Each point is reached from the start by the listed moves, each made once or not at all, plus a little noise. Is the number of moves made odd or even? Then give how often each move was made.

Moves:
(1): [ 13 -25  14]
(2): [39 22  7]
(3): [-12   6  38]
Start: [-4  6  2]
Points:
[40  9 60] => odd (1, 1, 1)
[20 36 50] => even (0, 1, 1)
[-4  9  4] => even (0, 0, 0)
[52 -1 22] => even (1, 1, 0)

Moves:
(1): [23 -3 -3 -1 -2 14 -1 -3 -7  2  3 -1  6  1]
(2): [  4  28 -15   9  -9   3   2   1  22  -7   4   0   0  10]
(3): [ -1   2  18 -11  -7   0  -8   2   7   0   3   7  14   5]
(4): [ -3  -9   9  27  -1   4  -3  -7   2  -7 -14  -8  -2   1]
(5): [ 3  8  4  5 29 11  8 12  4 -4  4 -1  8  7]
(6): [-16 -10  -5 -12  -4  35   2 -10  10  11  -1   9  -4   0]
(7): [  3   2   7   2  -4  -3  23 -15   2  -3   1  -1   0  -3]
(8): [ -3  -1   3   2 -10   9  15  24  -4  -8  -2 -16   3 -11]
(9): [  9 -20  -4  -9   1  -5   2   9  23   3   2   7   1   0]
(10): [-1  4  4  8 -6 -4  4  4 -2 22 -5 -1  1  8]
(11): [-4  0  8 17 -8 -1 -4  9 -5  0 36 -1 -8 11]
(12): [ 3 -2 -1  3 -3  6  8  9 -8 -4 -3 33 -2  2]
Start: [  8  -8   7   3  10 -12 -11   2  -7  -5  -1 -19  20 -26]
Points:
[ 34  -2  38  18  15  15  16  16 -14 -14  43  18  39  -4] => even (1, 0, 1, 0, 1, 0, 1, 0, 0, 0, 1, 1)
[-10   6  26  29 -30  32  24   3  30   3 -15 -29  32 -16] => odd (0, 1, 1, 1, 0, 1, 1, 1, 0, 1, 0, 0)
[ 14  -4  12  20 -27  60   6  17  14 -18 -10   5  34 -17] => odd (1, 1, 1, 1, 0, 1, 0, 1, 0, 0, 0, 1)
[-10  14  18  20 -36  35   7  42  12  11  30  11  25   0] => odd (0, 1, 1, 0, 0, 1, 0, 1, 0, 1, 1, 1)
[ 17   6   4  30 -15 -21  16  10  32   9  38 -15  14   0] => odd (0, 1, 0, 0, 0, 0, 1, 0, 1, 1, 1, 0)
[ 26 -12  25  51  26  17 -10  14 -13 -13  28 -31  23  -6] => even (1, 0, 0, 1, 1, 0, 0, 0, 0, 0, 1, 0)
[ 41 -30  17 -15  -3   3 -13  19   7  -4   5  24  39 -18] => even (1, 0, 1, 0, 0, 0, 0, 0, 1, 0, 0, 1)

Moves:
(1): [16  0 -4 -6  3  2  0  7  5 -5 -8  1 -5  2  7  6  4  1 -5 -4  0 -2  4  6
 -7  2]
(2): [ -4   7   9  -1  -4 -10   2  -4   6  -1   4  -4  -5   9   5  -2  -1  -3
  -2 -11  -3   4   9   2  -3   4]
(3): [  3  -4   6  -4   1  -4  -3  -1   3   0   4   3   5   1 -10   4   0   9
  -7   0  -2   3   9  -1  10   0]
(4): [ 1  4  2 14 -1  7 -5 -1  0 -6 -1 -7 -4  0  0 13  9  6  1 -4 -9  3  1 -6
 -6 -9]
(5): [-6  5 -4  3  4 -3  1  7 -3  3  8  4  7  0  0  7  0  0  8 -8  3 -8  2  2
 -1  2]
(6): [-1  8 -3  1  7 10  4  0 -3 -5 -3  4 -7  2  4  1  0  9 -4  2 -7  1  6 -1
  3 -4]
(7): [  6  -7  -2   7   8  -5  12  -2   4   4   3   6   3 -16  -6  -1  -2  -1
 -10  -7   7  11  -2  -7   0   8]
(8): [ 1  0 -3  5  1  0  4 14 -4  3  2 -3  0  1 -2 -1  5  1 -2  6 -2  2  1  0
 -5  4]
(9): [-2  3 -3 -2  4  5  1  3  6 -1  2 -7 -4  2  3 -3  8 -5 17  3  3  3  8  4
  1  3]
(10): [ 4  2  8 -2  0 12  0  0 -2 15 -5 -4 -4 -2  6  9  2 -3 -8  0 -5 -2 -2 -7
 -7  6]
(11): [ 9 -5 -5 -3 -3  1  4 -4  0  7  9 -2  2  2  9 -1  0  9 -2 -1 -4  4 -6  1
  4 -4]
(12): [  0   1  -2   5  -4   5   1   3   9   6   3   8   2   1   2  -7 -10  -2
  -2   3  11   2  11   0  -4  -6]
(13): [  7   7   0  -6   0   5   9   2   5   0   5  -8  15  -6   4 -12   0   1
  -2   2   4  -2   4   0  -8  -6]
(14): [ -1  -5   1  -1   5  -9  12  -2  -5   6   1  -1   2   5  -8   8  -1  -6
   4  -2  -5  -5   1   1   6 -11]
(15): [ 2 -9 10 -4  1  7  9  1  7 -2 -8  1  3  0  9 -5 -3  9  4  1  1 -7  2  4
 -4  0]
(16): [ -1   2   0  -6 -13   1  12   3   9 -14  10  -4   1   1  -5   4  -8  -4
   2   0  11  -2   2   4   6  -1]
(17): [-3 -2  1 -5  0 -3  1  3  1 -1 -2  4  9 -1  1 -2  5 -4  4 -2  1 11 -4  1
 -2 -3]
(18): [-10   7 -10  -4 -13   2  -2   6   0   9   2  -7  -9   1 -15   2   2  10
   5 -13  -1  -1   6   4   9  -9]
(19): [ 7 -1  4 -7 -1  1 -4  7 -9 -1  2  7  1 -6  0 -4 -3 -3 15 -5  2 -3 -2 -8
 -1 -2]
(20): [ 5 13  2  1 -2 -8  6 -6 -6  8 -3  9 -2  0  0 -3  0 11 -5  9  9 -1  2 -3
  4 -5]
(21): [ 6  0  6  7  0  5  6 -1 -4 -4  1  1  3 11 -8 -2  1 -4  4 -8  7  2 -6  1
  4  6]
(22): [  1   0  -3  -1   2  -5   2  -5  -1   5  -5  -2   8   0  -1   2 -10   8
   3   2  -2   7   1   0  -3   4]
(23): [ -5  -7  -7   5  -4   3  -6  -2 -13  -2   1   0   2  -1   4   4   6  -2
   0   0   1   2  14  -2   0   2]
(24): [  9   4   3  -3  -1   0   3  -9  -2   2   6   3  -1  -3  -7   0  -1   2
   2   2 -11  -1   2  13  -2   2]
Start: [ -4  -3 -16   9  -3   6  13   3  -2 -11   3   2  11  16 -12  -8  -7   1
   0  -6 -13   4   7   3   3  -1]
Points:
[ 22  34 -16  -5   7  -2  55  13 -16   8  36   3  19  22  -4 -17   1  15
  31  -9 -24  -2  33  13   0 -17] => odd (0, 1, 0, 0, 1, 1, 0, 1, 1, 0, 1, 0, 1, 1, 0, 0, 0, 0, 1, 1, 0, 0, 0, 1)
[  3  10 -23   0 -33  25  50  16  12  -3  35  -1  35  29 -19 -21  -9  33
  23 -19  31   1  54  17  22 -17] => even (0, 0, 1, 0, 1, 0, 0, 0, 1, 0, 1, 1, 1, 0, 1, 1, 0, 1, 0, 1, 1, 0, 1, 0)
[  4  20  -7   7  -9   6  60  11  -7 -22  27  -9  18  40 -24 -11   4   7
   5  -6   3  10  58   8  19  -8] => odd (0, 1, 1, 0, 0, 1, 0, 1, 1, 0, 0, 0, 1, 1, 0, 1, 0, 0, 0, 1, 1, 0, 1, 0)
[  3  41  -7  15 -15  21  44  12 -12 -11  25  -4  21  16   0   9  12  15
  -6 -11 -19  10  43   5 -19  -8] => even (0, 1, 0, 1, 1, 1, 0, 1, 0, 1, 0, 0, 1, 0, 0, 1, 1, 0, 0, 1, 0, 0, 1, 1)
[ 17  13 -16  -5 -13  14  33  10  -5  33  29  -1  44   9 -31  13 -15  27
  22 -33 -30  11  28   2  -4 -35] => odd (0, 0, 1, 1, 1, 0, 0, 0, 0, 1, 1, 1, 1, 1, 0, 0, 1, 1, 1, 0, 0, 1, 0, 1)
[ 32  12 -12   1 -34  39  45  42  -3   3  21   4  37  22  -9   3   4  36
  11 -30  16   5  44  -2  -6 -21] => odd (1, 0, 1, 1, 1, 0, 0, 1, 0, 1, 1, 1, 1, 0, 1, 1, 1, 1, 1, 1, 1, 0, 1, 0)
[ 11  15 -18 -16  -5  24  37  30  21 -16  12 -13  30  14   3   0   5 -14
  16 -16   5   1  20  11 -14   4] => odd (1, 0, 0, 0, 1, 0, 0, 0, 1, 1, 0, 0, 1, 0, 0, 1, 1, 0, 0, 0, 0, 0, 0, 0)
[ 23  34 -49   3 -27  30  46  18   4  -7  20 -10  15  17  -6  -5   2  40
  14  -2  -8  31  58  24  -8 -29] => odd (1, 0, 0, 1, 0, 1, 0, 1, 1, 0, 1, 1, 1, 0, 0, 1, 1, 1, 0, 1, 0, 1, 1, 1)
